Every row gives one point. The window is the flat piece filled in between its corners: a triangle in 3 columns, a solid with four corners in 4, and so on. A path goes straight from each point to the next, and from the last back to the first. After which points does the path pass through the window?

Window (3 x 3)
[[-0.34 -0.35 -0.20]
 [ 0.13 -0.12  0.12]
 [ 0.21  0.78  0.54]]
Path:
(1): [-0.05  0.52 -0.40]
(2): [-0.12  0.17  0.41]
(3): [-0.84 -0.42  0.04]
(4): [ 0.33 -0.39 -0.47]
(5): [ 0.18  0.26 -0.02]
(6): [ 0.04 -0.30  0.67]
(7): [-0.33 -0.45  0.06]
(8): [-0.24 -0.03 -0.55]
Through the window after points: 5, 7

Window (6 x 6)
[[ 0.41 -0.23 -0.09 -0.20 -0.24  0.10]
 [ 0.01 -0.40 -0.67 -0.49 -0.05  0.03]
 [ 0.36 -0.67  0.29  1.17 -0.50 -0.25]
 [ 0.47  0.05 -0.23 -0.33  0.68 -0.40]
 [ 0.03 -0.35  0.23  0.16 -0.24 -0.37]
 [ 0.01  0.14 -0.31 -0.08  0.04 -0.01]]
Path:
(1): [ 0.21 -0.20 -0.27  0.10 -0.07 -0.61]
(2): [ 0.38 -0.09 -0.07  0.13 -0.45 -0.78]
(3): [ 0.31 -0.51  0.23  0.49  0.16  0.35]
(4): [ 0.02 -0.22  0.04 -0.24  0.40  0.24]
(5): [ 0.79 -0.13 -0.31 -0.12 -0.48 -0.36]
(6): [ 0.47  0.01 -0.15 -0.07 -0.36 -0.06]
(7): [ 0.10 -0.97  0.15 -0.02  0.16  0.23]
(8): [ 0.19 -0.98  0.38  0.02 -0.30  0.51]
Through the window after points: 4, 6

Window (9 x 9)
[[ 0.54  0.75 -0.30 -0.13  0.15 -0.08  0.28  0.24  0.13]
 [ 0.74 -0.26  0.43 -0.32  0.03  0.51 -0.01 -0.52 -0.20]
 [-0.69 -0.38 -0.36  0.33  0.10 -0.49  0.20 -0.44 -0.39]
 [-0.61  0.02 -0.15 -0.28 -0.13  0.32  0.17 -0.07  0.39]
 [-0.43  0.31  0.52 -0.19 -0.32  0.48  0.41  1.09  0.45]
 [-0.60 -0.14 -0.72  0.44 -0.33  0.13  0.45  0.63  0.22]
 [-0.40 -0.19 -0.46 -0.18 -0.58 -0.23  0.21  0.08 -0.26]
 [-0.35 -0.31 -0.38  0.56 -0.56 -0.47  0.23 -1.11 -0.31]
 [-0.19  0.05 -0.25  0.32 -0.10 -0.11 -0.56 -0.64 -0.33]]
Path:
(1): [-0.09 -0.42  0.08  0.00 -0.35 -0.24 -0.37  0.08  0.56]
(2): [ 0.02 -0.40  0.44 -0.43 -0.31 -0.14  0.02  0.13  0.45]
(3): [-0.33  0.29 -0.25  0.08 -0.28  0.38  0.35  0.31 -0.26]
(4): [-0.22  0.20 -0.22 -0.03 -0.14  0.60  0.54  0.14 -0.67]
(5): [ 0.06  0.08 -0.07 -0.14 -0.04 -0.21 -0.04  0.24  0.56]
(6): [-0.20 -0.57 -0.39  0.76 -0.22 -0.75 -0.26 -0.19  0.31]
(7): [-0.54  0.21 -0.27 -0.10 -0.54  0.35  0.70 -0.77 -0.49]
(8): [-0.17  0.01 -0.14  0.07 -0.13  0.07  0.24 -0.23 -0.34]
(9): [-0.14 -0.84 -0.23  0.16  0.22 -0.34 -0.05 -0.09  0.50]
(10): [-0.33 -0.44 -0.45  0.21 -0.41 -0.41 -0.31  0.05  0.16]
(11): [-0.58  0.52 -0.19  0.13 -0.13  0.27  0.58  0.00 -0.17]
(12): [-0.33  0.31 -0.20  0.18 -0.14  0.17  0.17 -0.30 -0.41]
Through the window after points: 2, 6, 8, 12

Window (12 x 12)
[[ 0.59  0.11  0.46  0.23  0.34  0.25  0.08  0.71  0.07 -0.42  0.19  0.33]
 [-0.40  0.61  0.66  0.88  0.98 -1.11 -0.55  0.21  0.67 -0.28  0.53  0.08]
 [-0.02  0.09  0.70  0.54  0.52  0.23 -0.50 -0.40 -0.43 -0.02 -0.66  0.33]
 [ 0.60 -0.28  0.29  0.06 -0.29  0.07  0.32 -0.85 -0.20  0.24  0.14  0.09]
 [-0.37  0.74 -0.10  0.98 -0.14  0.57  0.52  0.11  0.88 -0.03  0.11 -0.15]
 [ 0.61 -0.75 -0.93  0.10  0.10 -0.70  0.48  0.46 -0.04 -0.49 -0.73 -0.47]
 [ 0.10 -0.81  0.38  0.37  0.48  0.10  0.43  0.30 -0.20  0.50  0.03  0.39]
 [ 0.34 -0.16 -0.26 -0.46 -0.07  0.40  0.34 -0.24  0.49  0.39 -0.86  0.15]
 [ 0.27 -0.11 -0.25 -0.35  0.49  0.61 -0.06  0.87 -0.44 -0.03  0.02 -0.05]
 [ 0.11 -0.01 -0.22  0.37 -0.42  0.38 -0.10  0.33  0.26  0.73 -0.76  0.10]
 [-0.28  0.51  0.29 -0.43 -0.36 -0.53  0.42 -0.03  0.33 -0.28 -0.11  0.16]
 [ 0.48  0.36  0.18 -0.34  0.29 -0.10  0.52  0.00 -0.42  0.36 -0.07  0.65]]
Path:
(1): [-0.19  0.00 -0.16  0.40  0.13 -0.15  0.10 -0.20  0.29  0.01 -0.03  0.49]
(2): [ 0.18  0.09 -0.07 -0.04  0.25 -0.01  0.25 -0.06  0.05 -0.32  0.10  0.46]
(3): [ 0.36 -0.05  0.34  0.17  0.25 -0.24  0.19  0.21 -0.09  0.16 -0.36 -0.10]
(4): [ 0.15 -0.17  0.76 -0.11  0.42  0.16  0.46  0.16 -0.48  0.80 -0.37 -0.62]
(5): [ 0.27 -0.34 -0.33  0.18  0.08 -0.09  0.22  0.18  0.22 -0.13 -0.28  0.42]
(6): [ 0.02 -0.11 -0.10  0.45  0.23  0.10 -0.28  0.26  0.04 -0.22  0.17  0.81]
(7): [ 0.10  0.44  0.26  0.35  0.26  0.02  0.31  0.29  0.37  0.03 -0.05 -0.24]
(8): [ 0.15  0.47  0.73 -0.08  0.05 -0.06  0.38  0.10 -0.25  0.34 -0.11 -0.20]
(9): [ 0.17  0.12  0.07  0.26  0.27 -0.14  0.03  0.36  0.38 -0.41  0.08  0.40]
(10): [-0.08 -0.15 -0.32  0.60  0.18 -0.19 -0.04 -0.46  0.24  0.14  0.28  0.64]
(11): [ 0.05  0.13  0.36  0.19  0.23 -0.04  0.13  0.00  0.01  0.13 -0.33 -0.13]
(12): [ 0.36  0.43  0.88  0.45  0.27 -0.15  0.01  0.15  0.11  0.10 -0.33 -0.32]
Through the window after points: 4, 6, 8

Window (14 x 14)
[[-0.17  0.31 -0.15 -0.23  0.77 -0.23  0.17 -0.42  0.55 -0.03 -0.25  0.25
   0.18  0.36]
 [-0.45  0.22 -0.21  0.59  0.46  0.59  0.14  0.00  0.08  0.00  0.17 -0.07
  -0.22  0.42]
 [ 0.02  0.43  0.08  0.26 -0.13 -0.30  0.16  0.25 -0.28  0.48 -0.17 -0.15
   0.07 -0.16]
 [-0.71 -0.89 -0.30  1.10  0.48 -0.79 -0.39  0.29  0.35  0.63 -0.19  0.24
  -0.34 -0.43]
 [ 0.06  0.05 -0.21  0.07  0.37 -0.06  0.19 -0.35 -0.12 -0.76 -0.06 -0.03
  -0.19 -0.15]
 [ 0.73  0.03 -0.15  0.62 -0.72 -0.07  0.40 -0.58  0.34  0.55 -0.14  0.50
   0.60  0.01]
 [-0.05 -0.66  0.56  0.12 -0.18 -0.13 -1.22  0.00 -1.47  0.71 -0.61  0.58
   0.58  0.00]
 [ 0.26 -0.32 -0.16  0.66  0.31 -0.14  0.16 -0.25 -0.04  0.82  0.45  0.02
   0.42  0.15]
 [ 0.04 -0.03 -0.16  0.07  0.49  0.23  0.30  0.15 -0.17  0.01 -0.55  0.31
   0.40 -0.16]
 [-0.05  0.39 -0.10 -0.06  0.50  0.21  0.22 -0.23  0.04  0.18  0.26  0.62
  -0.18 -0.16]
 [-0.66 -0.61 -0.23  0.16 -0.12  0.36 -0.08 -0.40  0.00 -0.31  0.00 -0.45
   0.02 -0.68]
 [ 0.74 -0.17  0.22 -0.42 -0.65  0.57 -0.10  0.41  0.42 -0.28  0.15 -0.53
  -0.33  0.02]
 [-0.17 -0.29  0.57  0.24 -0.23  0.48  0.26 -0.23  0.03 -0.59  0.12  0.00
   0.51 -0.32]
 [-0.25 -0.21 -0.55  0.45 -0.64 -0.47  0.20  0.44  0.01  0.08  0.08  0.73
   0.79 -0.27]]
Path:
(1): [ 0.08  0.10 -0.21  0.55  0.18  0.11 -0.37 -0.05  0.27  0.00  0.08  0.40
  0.28 -0.39]
(2): [-0.15 -0.50  0.14 -0.04 -0.42 -0.17  0.63  0.04 -0.21  0.20 -0.08  0.03
  0.08  0.14]
(3): [-0.20 -0.64  0.47  0.03 -0.17  0.22  0.56 -0.52 -0.04  0.21  0.17  0.08
 -0.44 -0.08]
(4): [ 0.06  0.07 -0.36  0.60  0.07 -0.01 -0.26  0.17  0.14 -0.07 -0.20  0.12
  0.77 -0.27]
(5): [ 0.15  0.24 -0.10  0.34  0.11 -0.06 -0.16 -0.07 -0.07  0.24 -0.06  0.29
  0.32 -0.05]
(6): [ 0.02 -1.10  0.41 -0.05 -0.22  0.00  0.66 -0.15 -0.48 -0.16 -0.41  0.59
  0.23  0.14]
(7): [ 0.23 -0.36  0.04 -0.18 -0.32  0.31  0.29  0.18 -0.09 -0.16  0.16 -0.05
 -0.27 -0.01]
(8): [ 0.43  0.21  0.18  0.20 -0.30  0.34 -0.81  0.01  0.89 -0.02 -0.14 -0.67
  0.43 -0.29]
Through the window after points: 1, 3, 7

Window (14 x 14)
[[ 0.03 -0.10 -0.12  0.29  0.07  0.04 -0.30 -0.42  0.21 -0.59 -0.09 -0.24
  -0.62  0.33]
 [ 0.23  0.28  0.50 -0.60  0.18 -0.25 -0.17  0.40  0.46  0.99  0.04 -0.88
  -0.44  0.07]
 [-0.46 -0.72  0.47  0.00 -0.03  0.09  0.11 -0.84 -0.27 -0.20 -0.11 -0.36
  -0.07  0.20]
 [-0.24 -0.33 -0.22  0.07  0.39  0.39  0.33  0.01 -0.14 -0.59  0.57  0.21
  -0.59 -0.09]
 [-0.40  0.70  0.21 -0.68  0.64  0.16 -0.03 -0.50  0.59  1.03 -0.31 -0.65
  -0.05  0.34]
 [ 0.67  0.49 -0.17  0.40 -0.06  0.04 -0.17  0.67 -0.72 -0.61  0.29  0.08
   0.19 -0.10]
 [ 0.03 -0.47 -0.40  0.20 -0.14 -0.01  0.62  0.06  0.38 -0.83  0.12  0.02
   0.04 -0.45]
 [ 0.11  0.03  0.19  0.24 -0.22 -0.04  0.53  0.29  0.09 -1.15  0.56  0.37
  -0.13  0.30]
 [ 0.45  0.73 -0.16 -0.21 -0.27 -0.41 -0.25 -0.08 -0.12  0.36  0.76 -0.16
  -0.29 -0.03]
 [-0.48 -0.04  0.57  0.43  0.18  0.33 -0.06 -0.59  0.28 -0.44  0.16 -0.17
  -0.30 -0.38]
 [ 0.28  0.17  0.65 -0.73  0.83 -0.20 -0.01 -0.65  0.38  0.48 -0.45 -0.31
  -0.26 -0.13]
 [ 0.58  0.13 -0.13 -0.09 -0.17 -0.28 -0.61  0.76  0.18  0.20  0.64  0.41
   0.24  0.11]
 [ 0.52  0.28 -0.13 -0.54 -0.16  0.20 -0.36  0.43  0.07 -0.63  0.68 -0.21
   0.12 -0.09]
 [ 0.25  0.53 -0.23 -0.25  0.45 -0.75 -0.38  0.68  0.14 -0.06  0.87 -0.39
   0.16  0.07]]
Path:
(1): [ 0.48  0.39 -0.04  0.40  0.21  0.01  0.17 -0.29  0.02  0.18  0.55 -0.32
  0.00  0.20]
(2): [-0.27  0.18  0.14 -0.73 -0.45 -0.39 -0.43  0.42  0.04 -0.61  0.28  0.25
 -0.51 -0.30]
(3): [-0.17  0.05  0.05 -0.17  0.07 -0.03 -0.10  0.07  0.07 -0.24  0.08  0.04
 -0.32  0.00]
(4): [ 0.36 -0.18  0.17  0.22  0.35  0.20 -0.03 -0.26  0.32 -0.16  0.35 -0.59
 -0.07  0.22]
(5): [ 0.54 -0.34  0.24  0.38  0.57  0.23 -0.18 -0.58  0.26 -0.08  0.45 -0.36
 -0.15  0.17]
(6): [-0.25  0.43  0.05 -0.57  0.01 -0.23 -0.09  0.15  0.12  0.16 -0.18 -0.16
 -0.17 -0.14]
(7): [-0.38  0.16 -0.36 -0.15 -0.26 -0.37 -0.37  0.32  0.16 -0.70 -0.05  0.28
 -0.41 -0.11]
(8): [ 0.82 -0.05  0.20  0.22  0.13  0.22  0.01  0.07 -0.28 -0.42  0.68 -0.27
  0.07  0.05]
Through the window after points: 1

Window (14 x 14)
[[ 0.24 -0.13  0.07  1.01 -0.34  0.20  0.42 -0.23 -0.17  0.26  0.65 -1.14
   0.13  0.17]
 [ 0.87  0.16 -0.24 -0.25  0.03 -0.11  0.41 -0.26  0.53  0.77 -0.10  0.21
  -0.26  0.50]
 [ 0.34  0.50  0.31 -0.37 -0.17  0.15 -0.69  0.51  0.01 -0.19  0.20  0.17
  -0.39  0.01]
 [ 0.14  0.22  0.40  0.41 -0.50  0.04 -0.11 -0.64 -0.17 -0.05 -0.44  0.38
   0.45 -0.08]
 [ 0.26  0.61  0.90 -0.13  0.40  0.38  0.09 -0.67  0.66 -0.24 -0.47 -0.13
   0.07 -0.02]
 [-0.47  0.24  0.04  0.13 -0.70 -0.14  0.08  0.48  0.25  0.29  0.03  0.08
   0.11  0.05]
 [ 0.30 -0.20 -0.15 -0.11  0.47  0.13 -0.34  0.29  0.18 -0.32 -0.11 -0.51
   0.40 -0.49]
 [-0.53 -0.28 -0.54 -0.11 -0.54  0.03  0.23 -0.07 -0.16 -0.41  0.30 -0.06
  -0.27  0.63]
 [-1.02  0.02 -0.52  0.27  0.23  0.06 -0.60  0.47 -0.16  0.06  0.48 -0.31
  -0.30  0.10]
 [-0.26 -0.44 -0.19 -0.15  0.29  0.89  0.13 -0.46  0.00  0.42 -0.85  0.06
  -0.06 -0.54]
 [-0.16  0.09  0.33  0.22  0.34 -0.47  0.31 -0.01 -0.55 -1.00  0.48  0.05
  -0.33 -0.29]
 [ 0.29  0.43 -0.03  0.26  0.53 -0.49  0.48  0.94 -0.48 -0.48  0.03  0.17
  -0.15  0.52]
 [-0.33 -0.68  0.06 -0.43 -0.07 -0.14 -0.60 -0.02  0.22 -0.37 -0.37 -0.41
  -0.53  0.09]
 [ 0.09 -0.57 -0.10  0.58 -0.39  0.17  0.19 -0.35  0.48 -0.39 -0.18 -0.03
  -0.20  0.09]]
Path:
(1): [ 0.31 -0.24  0.26  0.17 -0.01  0.44 -0.06 -0.12  0.36  0.11 -0.05  0.07
  0.19  0.35]
(2): [ 0.01 -0.54  0.86 -0.19 -0.13  0.26 -0.33  0.60  0.30  0.26  0.53 -0.01
 -0.34  0.32]
(3): [ 0.09  0.71 -0.26  0.04 -0.07  0.00 -0.21 -0.16 -0.06 -0.36 -0.30 -0.04
 -0.02 -0.17]
(4): [ 0.56  0.63 -0.25  0.23  0.17  0.05  0.10 -0.77 -0.11 -0.47  0.05 -0.51
 -0.67 -0.45]
(5): [-0.06 -0.15  0.36  0.12 -0.02  0.15  0.01 -0.08  0.26 -0.14 -0.23  0.04
  0.21  0.08]
(6): [-0.26 -0.72  0.25 -0.03  0.48  0.34 -0.23  0.06 -0.08  0.17  0.04  0.52
  0.33  0.24]
(7): [-0.15  0.80 -0.38  0.28 -0.46 -0.20  0.02 -0.14  0.08 -0.22  0.00 -0.63
 -0.52 -0.11]
(8): [ 0.18  1.11  0.18 -0.31  0.15 -0.57  0.38 -0.53  0.08 -0.10 -0.34 -0.27
 -0.54 -0.36]
Through the window after points: 2, 4, 6, 8

Window (14 x 14)
[[-1.06 -0.81  0.09  0.20  0.32 -0.55  0.98  0.22  0.43  0.00 -0.36 -0.24
  -0.48  0.32]
 [ 0.93  0.11 -0.15  0.04  0.56 -0.19 -0.02 -0.14 -0.23 -0.07  0.13 -0.68
  -0.19  0.56]
 [-0.35 -0.13  0.80 -0.38  0.22  0.46  0.10 -0.43 -0.02 -0.30  0.15 -0.09
  -0.01 -0.40]
 [ 0.75  0.48  0.22 -0.32  0.37 -0.62 -1.08 -0.13  0.07 -0.01  0.27 -0.13
   0.25  0.18]
 [-0.94  0.12  0.53  0.13  0.33  0.20  0.01 -0.50  0.24  0.04 -0.11  0.42
  -0.19  0.73]
 [-0.22 -0.04  0.83 -0.84  0.22  0.55  0.31 -0.28  0.53  0.41 -0.44  0.02
  -0.22 -0.02]
 [-0.63 -0.06 -0.30  0.03  0.03  0.10  0.54  0.37 -0.16 -0.04 -0.94 -0.60
  -0.55 -0.34]
 [ 0.60  0.13 -0.52 -0.04  0.09 -0.24 -0.11 -0.82  0.50  0.17  0.46 -0.30
   0.25  0.14]
 [ 0.60  0.05 -0.10 -0.05  0.10 -0.44 -0.33 -0.42 -0.35  0.75  0.68  0.09
   0.00  0.22]
 [-0.31 -0.05  0.42 -0.30 -0.25  0.04  0.60 -0.19 -0.06 -0.01 -0.43 -0.35
   0.45  0.24]
 [ 0.37 -0.29 -0.16 -0.47 -0.18 -0.12 -0.60 -0.09  0.06 -0.10  0.39 -0.07
  -0.37  0.72]
 [ 0.78  0.30 -0.31 -0.35  0.36 -0.32 -0.04 -0.09 -0.01 -0.28  0.37  0.49
   0.05  0.41]
 [ 0.27  0.21 -0.07  0.38 -0.07 -0.07 -0.02  0.38  0.34  0.34  0.64 -0.30
   0.01  0.24]
 [-0.48  0.55  1.05 -0.63 -0.25 -0.02  0.18 -0.45  0.22 -0.07  0.01 -0.06
  -0.69  0.04]]
Path:
(1): [-0.02 -0.22  0.66 -0.01  0.06  0.27  0.06 -0.17  0.14 -0.10 -0.08  0.04
 -0.04  0.24]
(2): [ 0.09  0.10  0.39  0.05 -0.29  0.36  0.15 -0.04  0.31 -0.14 -0.31  0.11
 -0.62 -0.01]
(3): [-0.72  0.11  0.03 -0.44  0.50 -0.40  0.23 -0.14 -0.15  0.23  0.01 -0.53
  0.08  0.20]
(4): [-0.24  0.20  0.41 -0.70  0.29  0.16  0.20 -0.18  0.23  0.15 -0.11 -0.12
 -0.22  0.14]
(5): [ 0.13 -0.61  0.57  0.37 -0.31  0.23 -0.08 -0.44  0.32  0.23 -0.26  0.21
  0.18  0.33]
(6): [ 0.47 -0.25  0.27  0.40 -0.21 -0.32  0.01 -0.24  0.13 -0.27  0.05  0.11
 -0.08  0.34]
(7): [-0.29  0.14 -0.06 -0.69  0.49 -0.11  0.19  0.10  0.12  0.23  0.08 -0.43
 -0.25  0.03]
(8): [-0.73  0.24  0.00 -0.84  0.45 -0.09  0.22 -0.51 -0.14 -0.17  0.58 -0.52
 -0.20 -0.95]
Through the window after points: 2, 4, 8

Window (14 x 14)
[[-1.00 -0.18 -0.13  0.09 -0.72 -0.55 -0.19 -0.72  0.42  0.22 -0.10  0.13
  -0.06 -0.09]
 [ 0.22 -0.17 -0.84 -0.34 -0.04 -0.30  0.20  0.01 -0.87  0.08 -0.22 -0.02
   0.79 -0.07]
 [ 0.13  0.53 -0.11 -0.20  0.17 -0.26  0.38 -0.05 -0.88 -0.01 -0.35  0.47
  -0.08 -0.71]
 [ 0.37  0.49  0.35 -0.84 -0.31 -0.52  0.29  0.27 -0.79 -0.26 -0.33 -0.37
  -0.35 -0.25]
 [-0.14  0.29 -0.07  0.02  0.01  0.69  0.14  0.48  0.01 -0.32  0.28  0.11
   0.77 -0.20]
 [-0.71 -0.22  0.37  0.76 -0.19 -0.22  0.01 -0.29  0.25  0.79  0.00 -0.36
   0.28 -0.03]
 [ 0.31  0.16 -0.31 -0.33  0.45 -0.84  0.13  0.22 -0.65 -0.46  0.44  0.15
   0.53 -0.44]
 [-0.94 -0.25 -0.03  0.40  0.22  0.14  0.23 -0.72  0.87  0.42 -0.07 -0.32
  -0.30  0.46]
 [ 0.02  0.70 -0.27  0.15 -0.13 -0.49 -0.31  0.34 -0.73 -0.48 -0.45 -0.32
  -0.55 -0.04]
 [-0.29 -0.38  0.35  0.14  0.29  0.34 -0.50  0.36  0.60  0.27 -0.50  0.21
   0.09  0.14]
 [ 0.69  0.88 -0.43 -0.42  0.09 -0.32 -0.14  0.09 -0.33  0.15  0.04  0.10
   0.57 -0.23]
 [ 0.81 -0.19 -0.14  0.26 -0.08  0.25 -0.14 -0.12 -0.35 -0.23  0.30  0.36
   0.45  0.16]
 [ 0.35 -0.46 -0.25  0.54 -0.05  0.52 -0.21  0.20  0.81 -0.03 -0.20 -0.39
  -0.02 -0.49]
 [-0.58 -0.41  0.11  0.13  0.12  0.71 -0.68 -0.09  0.36  0.60  0.25 -0.31
  -0.39 -0.19]]
Path:
(1): [-0.20  0.12 -0.26 -0.22 -0.24 -0.23  0.14  0.12 -0.29  0.22 -0.08  0.15
 -0.05 -0.03]
(2): [ 0.14 -0.07 -0.05  0.00 -0.23  0.38 -0.40  0.72  0.14  0.55  0.08  0.41
 -0.32 -0.06]
(3): [-0.45 -0.20  0.14  0.14  0.27  0.16 -0.25 -0.35  0.16  0.06 -0.16 -0.32
  0.15 -0.12]
(4): [-0.02 -0.03 -0.12  0.10  0.23 -0.27 -0.11 -0.34 -0.18 -0.14 -0.18 -0.20
  0.33 -0.26]
(5): [ 0.42  0.13 -0.35 -0.33 -0.36 -0.36  0.20  0.65 -0.38  0.24  0.35  0.33
 -0.36  0.12]
(6): [-0.08  0.24 -0.34  0.21 -0.05 -0.27  0.09  0.10 -0.14 -0.05  0.05 -0.09
 -0.36  0.04]
(7): [-0.11  0.11  0.64 -0.54 -0.03  0.20 -0.64 -0.33 -0.19  0.01 -0.82 -0.05
  0.96 -0.36]
(8): [ 0.20  0.34  0.52  0.47  0.54  0.05 -0.68 -0.29 -0.21 -0.54 -0.23 -0.25
  0.32 -0.21]
Through the window after points: 2, 6

Window (14 x 14)
[[ 0.58 -0.89 -0.28 -0.01  0.63  0.71 -0.46 -0.23  0.24  0.78  0.01 -0.07
   0.84 -0.47]
 [-0.69  0.41  0.01  0.06 -0.16 -0.16  0.26  0.42  0.59 -0.65 -0.26  0.56
  -0.07 -0.36]
 [ 0.27 -0.41 -0.08  0.43 -0.13  0.42 -0.16  0.59  0.06  0.39 -0.34  0.32
  -0.19  0.27]
 [ 0.53 -0.40  0.14  0.10  0.77  0.38 -0.25 -0.16  0.70  0.48  0.09 -0.14
   0.00  0.53]
 [ 0.61 -0.47  0.03  0.38  0.13  0.58 -0.01 -0.75 -0.04  1.16 -0.17 -0.39
   0.27 -0.39]
 [-0.87  0.48 -0.06  0.71  0.03 -0.08 -0.08  0.69 -0.10 -0.69  0.52  0.19
  -0.36 -0.86]
 [-0.15 -0.66  0.51  0.40  0.13 -0.37 -0.30  0.26  0.31  0.01 -0.26  0.22
  -0.24 -0.22]
 [-0.47 -0.30 -0.68  0.65 -0.18  0.36 -0.57 -0.49 -0.35 -0.17 -0.20 -0.54
   0.17 -0.52]
 [-0.87 -0.49 -0.74  0.36 -0.14  0.09  0.01 -0.53 -0.77  0.06  0.37  0.17
  -0.14 -0.52]
 [ 0.30 -0.36 -0.16  0.47 -0.19 -0.34  0.37  0.56  0.77 -0.48  0.17  0.24
  -0.34 -0.18]
 [-0.23 -0.11 -0.35  0.32 -0.08 -0.26 -0.11 -0.11 -0.90  0.00  0.08 -0.33
   0.50 -0.23]
 [-0.23 -0.06 -0.23 -0.26 -0.83 -0.31 -0.44  0.07 -0.61 -0.46  0.25  0.09
  -0.84 -0.54]
 [-0.30  0.04 -0.64  0.15 -0.08 -0.65 -0.33  0.32 -0.01  0.23 -0.11  0.06
  -0.58 -0.50]
 [-0.07  0.00 -0.13  0.21  0.30 -0.27  0.17  0.48 -0.23 -0.75 -0.45  0.33
  -0.82 -0.47]]
Path:
(1): [-0.26 -0.02 -0.21  0.41  0.13 -0.41 -0.44 -0.01 -0.30 -0.09  0.00  0.25
 -0.09 -0.19]
(2): [ 0.12  0.06  0.41  0.77 -0.37 -0.05 -0.75 -0.09 -0.40 -0.42  0.08  0.70
 -0.05 -0.09]
(3): [-0.50 -0.26 -0.59 -0.05 -0.04 -0.14  0.06  0.42  0.01 -0.14  0.00 -0.14
 -0.42 -0.49]
(4): [-0.18 -0.61  0.14  0.10  0.09 -0.08 -0.18  0.22  0.22  0.06 -0.03 -0.15
 -0.39 -0.42]
(5): [-0.16 -0.16  0.06  0.82  0.00 -0.30 -0.30 -0.10 -0.09 -0.11 -0.28  0.59
  0.22  0.01]
(6): [-0.15 -0.06 -0.28  0.50 -0.02 -0.06 -0.26 -0.09 -0.10  0.01 -0.17  0.20
 -0.04 -0.46]
(7): [-0.34 -0.82 -0.12 -0.07 -0.36  0.26  0.24  0.92 -0.37 -0.14  0.10 -0.23
 -0.37 -0.08]
(8): [-0.20 -0.45 -0.30 -0.09 -0.33  0.37  0.15  0.29  0.20 -0.01 -0.08 -0.34
 -0.02 -0.58]
(9): [ 0.07 -0.11 -0.04  0.58  0.08 -0.11 -0.36 -0.33 -0.18  0.33  0.05  0.25
 -0.12 -0.14]
(10): [ 0.38 -0.25 -0.32  0.59 -0.02  0.04 -0.43 -0.31 -0.05  0.02  0.16  0.32
  0.25 -0.51]
(11): [-0.24 -0.50  0.08 -0.12  0.10  0.43  0.31  0.24  0.04  0.69 -0.34 -0.60
 -0.34  0.09]
(12): [-0.26 -0.33 -0.26  0.26 -0.15  0.21  0.06  0.32 -0.11 -0.26  0.00 -0.20
  0.01 -0.47]
Through the window after points: 4, 10
